Each point is reached from the start by the listed moves, each made once or not at all, plus a little noise. Is the number of moves made odd or even? Then give how often each move was made.

Moves:
(1): [ 22   5 -22  35   5]
(2): [-14 -22 -36  -6 -38]
(3): [  4  40  14 -26  10]
Start: [-3  6 -2  4 11]
Points:
[-1  6 -1  4  7] -> even (0, 0, 0)
[23 52 -9 12 23] -> even (1, 0, 1)
[ 20  13 -27  39  16] -> odd (1, 0, 0)
[  5  -8 -60  33 -22] -> even (1, 1, 0)

Moves:
(1): [  3   8   1  11   3   5  -5 -22  -1  -4  11   8   5   9]
(2): [ -7   6 -20  -5  -7   0   5   0 -10   1 -13  -2   8   9]
(3): [-11  -4   9  19  -3 -22 -10  18  -4  10  -3  15  11 -19]
(4): [  6   3  -2  15   6  -1  -7  -4   4  15  -2 -19   8   2]
(5): [ 21  -6   3  -6  -2   1 -11  12  -4  -3 -11  -1   9   5]
(6): [-6  2 -7  7 13 18  4  8  2 -6  9  1 -3  4]
(7): [ 13  -7 -17  -1   5   1   8  10   3  -7  -5  -6   2 -10]
(8): [ -3  -5  -4  15 -27  -1 -18   5   6   1   6   3  -8   1]
(9): [  9  22   4 -12   0   5   5  18  28   5  -5  11   0   2]
(10): [ 22   7  10 -11  -6   3  17  -2   0  24   5  13  17  -9]
(11): [ -7   6  -5 -11  -1 -12   3   7   8  -6  17  -3  -3 -12]
(12): [ -7   2 -14 -20  -6  -8 -21   0  -5   5  -8  37 -13  13]
Start: [ 14   8  12   5   9 -20  -2  25  -7   3   0   6  -6  -7]
Points:
[ 18   4 -22 -12 -33 -29 -47  43 -19   6 -25  43  -8  20] -> even (0, 1, 0, 0, 1, 0, 0, 1, 0, 0, 0, 1)
[ 17   6 -23  30   6 -14 -14  51  16  -2  25 -20  -8 -25] -> odd (0, 0, 0, 1, 0, 1, 1, 1, 0, 0, 1, 0)
[ 30  20  -4  -5   8 -35 -45  19  -6   7   7  29   1   9] -> odd (1, 0, 0, 1, 1, 0, 0, 0, 0, 0, 1, 1)
[ 20   3 -36  26 -13 -26 -51  55 -23  -2 -14  60   7   4] -> even (1, 1, 1, 0, 1, 1, 1, 1, 0, 0, 0, 1)

Moves:
(1): [  2  -3  -2  18  -1  -1   5  -1 -13  -3  -2  -3   5  -2   2   1   0  -3
 -13  -2  -1   5   5   1  -4]
(2): [-8  3 -1 -1 -1 -9 -9 -4  2  0 -9 -7  0  2  3  3 -6 -5 -7  4  2 -4  2  6
 -4]
(3): [  7  -1  16  -3 -10   6   0  -1  -1  -5   3  -4  -1   7  12  -7  -1  -5
  -1  -1   7   0   1   2   8]
(4): [-3 -2  4  9 -1 -1  3 -1  9  8  2  6  1 -2  4 -4  4 11  4 -3 -2  0 -5  3
 -4]
(5): [-7  1  1  4  9 -1 -4  5 -4  2  9  4  3  0 -5 -4 -2  4  1 -4 -2 -2  6  8
 -2]
(6): [ 16  -6  -7  -1  -6  11  -1  -7   1   0  -6   5   0  -1  -5  -4 -15  -2
   1  -5   4   6  -5  10  -5]
(7): [ -6   3   1   0  -4   4   6   0  -9  10   7  -5   7  -3  -1  -9   7 -15
   3   4   1   7   2   4 -14]
(8): [ 3 -4 -1 -3 -2  7  5  5  1 -2  2 -2 -4 -4  7  5  1 -5 -2  3 -3  2 -4  7
  1]
(9): [ 5  2  2 -3  3  4  4  5 12  1  3  1  5 -4  3 -1  3  4  2  9  2 -3  4 -5
 -3]
(10): [ 3  0 -4 -5 -3 -3 -3  4 -2  3 16 -1  0 -2  2 -1 -1  2 -4 -4  0  2 -4  3
  8]
(11): [ 2 -4  5 -1 -7 -4 -2  1 -5  0  7 -1  1 -2 -4  3 -7  5  8  5 -6  4  2 -6
 -5]
(12): [ 4 -6  5 -3 -7 -9 -4  4  5 -3  1 10 -5  6 -1 -1 -2 -7 -4  9 -5  1  6 -1
  0]
(13): [-2 -4  0 -1 -4 -1 -6  2 -3  2 -3 -2 12 -3 -3  0  2  7 -2  1  2  2 -4  1
  3]
(14): [ -5  -9  -4  -1   5  -1   3  -4   1  -6   4  -4  -7  10  -3  -7   4  -3
   4   3  -4  -1 -14  -3  -4]
(15): [-13  -2   3  -7   4   0  -2  -6   5   2   1   6   6   0   9  -4  -6  -8
  -3   0 -10  -1   8  -1   4]
(16): [  7   3   4  -1   1  -1   1  -5   2  -4   4  -6   8  -1  -2  20  12  -7
   3  -4 -12   1  -1   3   1]
(17): [-2  6 -4 -1 -3  3  0  4  7 -4  1  3 -3 -5 -2 -4  2 -2 -1 -1 -5  0 -1  1
 -5]
(18): [  9   6  -9 -11  -4  -7   4  -4  -5  -4  -4   7   1   7  -1  -2   4   7
   3  -4  -3   0   7   2  -3]
(19): [  3  12  -3   6   0  -2  -5  11  -5   1   0   0  -3   0  14   2  -1  -5
  10   6   4 -10   1  -6  -4]
(20): [ -2 -11  -3  -2   1   3  -9   3   2  -1   1   1  -9 -18   1   1  -4   1
   5   6   0 -12  -1   1  -5]
(21): [-9 -1 -2 -5 -6  1 -7 -2  5  0  2  2  6 -4  7  7 12  6 -8  4  8 11 -3 -8
 -4]
(22): [ 5  1 -2 -5  7 -2 -3 -4  3  4  1 -9  1 -2  1 -4 -1 -3 11  1  6  9  1  1
  6]
(23): [-10  -4 -12  10  -3  -3  -2   1  -3  -2   5  -8  -7   8   0   0  -1  -7
   7  -6   2  -4   4   0   4]
(24): [ 0  2 -4 -8 -6 -5 -1  9  1 -3  1 -4  0 -2  3  0  3 -7  1 -6  7  3 -1 -1
 -9]
Start: [  6  -2   4  -2  -2  -4 -17  10  -3   4   8   8  -5   4  -7  -7  -2  -2
  -4  -4 -11   4   7  -3   6]
Points:
[-16  -1 -22 -39  -9 -11 -36  13  -3   4  16  -6  -7  -9  37 -16   9 -40
  15  16  -2   9   6  -4 -31] -> odd (0, 1, 0, 0, 0, 0, 1, 1, 0, 0, 0, 0, 0, 1, 1, 0, 0, 1, 1, 1, 1, 1, 0, 1)
[-14 -24  -1  -4  -9 -12 -38   3   1  13  29  -1   0 -30  26   0 -12  -1
 -11  11 -16  19   7   3  -1] -> even (1, 1, 0, 1, 0, 0, 0, 1, 0, 1, 1, 0, 0, 0, 1, 0, 0, 0, 0, 1, 1, 1, 0, 0)
[ 29  -9 -11   0 -31  -8 -39  30   8  -9  28  11   9 -12  24  -7  13 -13
  13  -4   0  11  20   9 -21] -> odd (1, 0, 1, 1, 1, 1, 0, 0, 1, 0, 0, 1, 1, 0, 0, 1, 1, 1, 1, 1, 1, 1, 1, 1)
[ 21  -9   7  -9 -33 -16 -22  10 -14  -9  25  20   1  16  15 -12  10  -3
 -32  -3  -7  24  18  -5  11] -> even (1, 0, 1, 0, 0, 0, 0, 0, 0, 1, 0, 1, 0, 0, 0, 0, 0, 1, 0, 0, 1, 0, 0, 0)
[  2 -13  11   8 -13 -14 -36  23 -29   6  60  -9   0  -4  23 -10 -10 -51
  22   5 -27   2  39   6   2] -> odd (1, 0, 1, 0, 1, 0, 1, 0, 0, 1, 1, 1, 0, 0, 1, 1, 0, 0, 1, 1, 0, 1, 1, 0)

Moves:
(1): [ 0 -4 -3 -8  1  3 -7  0  5  5  3 -3 -5 -4  0 -7  0  2  0  6  5  6  6  5
  3  4]
(2): [  9   7  -1   2 -11  11 -11  -3   8  -2  -1 -10  -2  -4  -1   6   1  12
  -3  17  -1  -8 -10  -8 -10  -6]
(3): [  5   0   7   5   1   4   0   2 -10  -1   0  -4  -4  -1   9   9   5   2
  -6 -15  13 -10   5  -2  -6   3]
(4): [ 0 -4  4  7  3 -2 -5  0 -1  1 -2  2  2 -5  2 -4 -1  5 -8 -1  3  3 -5  2
  2 -7]
(5): [ -5  11  -7  15  -6   0  -4   5  -6  -1  -4  14  -9   5  -8  -2 -13  -6
  10   4  13  -1   9   4  -7  11]
(6): [ -3   3 -12   4  -6  -2  -3  -4 -16   2   3  -3  -7   2   2   0  18   3
  -9  -3  -2  -4  -2   3  -5  10]
(7): [ 14   0  -5  -3   1   6  19  -8 -10  -2   7   6  -9   7   0 -13   1   7
 -10  -7   9  22 -11   6   1   7]
(8): [-9 -1  0  7 -5  5  3 -3  4 -7  1  3 -3  6 -2  3  4  5 -4  4  0 -4  8 -4
  2 -1]
(9): [  3   0  14  -6  12   7  -1  -4   2  -3   1  -4   2  -2   9   8   5   9
   2  -3  -2  10 -18  14  -7   1]
(10): [ -6  16 -12  13  19  -5  18   4  -9  -2   2   0   3 -10   2  -3  -1 -11
   4  12   1   2 -21  -1  -2  -9]
(11): [ 0 -5  7 -5 -3  0  1 -5 -5  1 10  6  1  8  2  5  4  2  7  4 -7 -4 -5 -8
  6  0]
(12): [  2   6   0  -4   2  -4   2   2   0   4   0   1  -4   2 -10  -2  -7  -7
  -7   3  -8   5  -4   0  10  -4]
(13): [ -6  -8   9 -15  11  -9  -6  11   2  -8   0   0   7  -9 -12   5   9  -1
   1  -6   3   1   0  -7 -11   2]
(14): [ 1  1  0 -1 -5  2  1 -2  1  5  0  0 -9  2  1  1  0 -1  9 -4  2 -2 -5 -5
  5  2]
(15): [-4  0  9 -5 -2  1  2  6 -1  7 -9  5  4 14 15 -2 -7  8  5 -2  5 -6  0 -5
  4 -1]
(16): [-13   0 -10  -1  -2   5  -2  -9  -4   5   2  14  10  -4  -9   1   3  -2
  -7  -6  -8  -3 -16  -3 -12   8]
(17): [ 11   0  -3   1   7  -1   8   7   7   2  -5   3 -12   0   1   8  -5   0
   6   5   0   3  -1  -7   2   5]
(18): [ -8  -2  -7   2  -2  -3  14   4  -5  -3  -2  -6 -14   3   0  16  -7  -5
  -1  11   7 -11 -14  -2 -10  -3]
(19): [-15   0  17   4 -10  12   1  -2  -2  21   1  -2   8   5  -1  -4  -8  13
  -4   4 -13  11   3  -5   3   0]
(20): [ 0  1  6  3 -7  3 -5  1  3  9 -4  1  4 -1  3 -1  9 -6 -4  9 -2 -4 -4  0
 -2 -4]
(21): [ -2  -3   0  -7   1   1   1   7  -7  -3  -2  16  11  -8  -5   6   3   1
  -2 -13  -1  -3  -4   1  -3 -11]
(22): [ -3   3   0   7   0  -6   8 -10  -2   2  -7   9  -4  12  -7   5   0   3
   3   0   2  -9  11  -5  -2 -11]
(23): [  3   3  -6   1  -2  -2   7  -1   0  -1  -1   5  -2  -5 -10  -3  -1   5
  -3   6   0   0   0   7   4   5]
(24): [14  3 -7  1 -1 -9 -9 11 17 -2  9 -1 -6  4  6  3  1  0  1  6  6 -7  0  3
 -3 -1]
Start: [ -3  -5  -3  -8   1  10  -5   6   0  -6  -4  12  -7   2  -1   3  -3   3
   5  -9   9  -8  -4   1   5 -16]
Points:
[ 19  10  -5   1 -21  19 -16  23  15  -7  -2  23 -11  -5 -11  22  12  17
 -21  11  16 -39 -16  -2  -2 -34] -> even (0, 1, 1, 0, 0, 0, 0, 1, 0, 0, 0, 1, 0, 0, 0, 0, 0, 0, 0, 1, 1, 0, 1, 1)
[ 19  24  -6  13 -39  31   9  11 -12  21   6  35 -60  45   3  14 -10  45
  -3  15  28 -16 -16 -19  13  11] -> even (0, 1, 1, 0, 1, 1, 1, 1, 0, 0, 1, 1, 0, 1, 1, 0, 1, 0, 1, 0, 0, 0, 1, 1)
[-10   5  28  -2 -12  28  30  -5 -44  31 -13  15 -32  43  18  18   6  29
 -25 -12  18  -4 -39   5 -10 -19] -> even (0, 0, 1, 0, 0, 1, 1, 0, 1, 0, 0, 1, 0, 0, 1, 0, 0, 1, 1, 1, 0, 1, 0, 0)
[ -9   6   4  -3  39 -14  18  44 -10 -14 -12  54 -22  14   1  48 -14   8
  34   9  41 -28 -53  -9 -24 -39] -> even (0, 0, 0, 1, 1, 0, 0, 0, 1, 1, 1, 0, 1, 0, 1, 0, 1, 1, 0, 0, 1, 1, 0, 1)
[-19   9 -14 -16  12  18  18   1 -12   1  -7  54  -3  -1 -29   1   2  22
 -11  -7  21  -5 -59 -25  -8 -43] -> odd (1, 1, 0, 1, 0, 0, 1, 1, 0, 1, 0, 1, 1, 1, 1, 1, 0, 0, 0, 0, 1, 1, 0, 0)
[ 15  25  -9  21  -1  12  -3  27  -1 -11   6  24 -35  -3 -12   4   6   4
 -12  15  48 -12 -44 -12 -15 -25] -> even (0, 1, 1, 1, 1, 0, 1, 1, 0, 1, 0, 1, 1, 1, 0, 0, 0, 0, 0, 1, 0, 0, 0, 1)
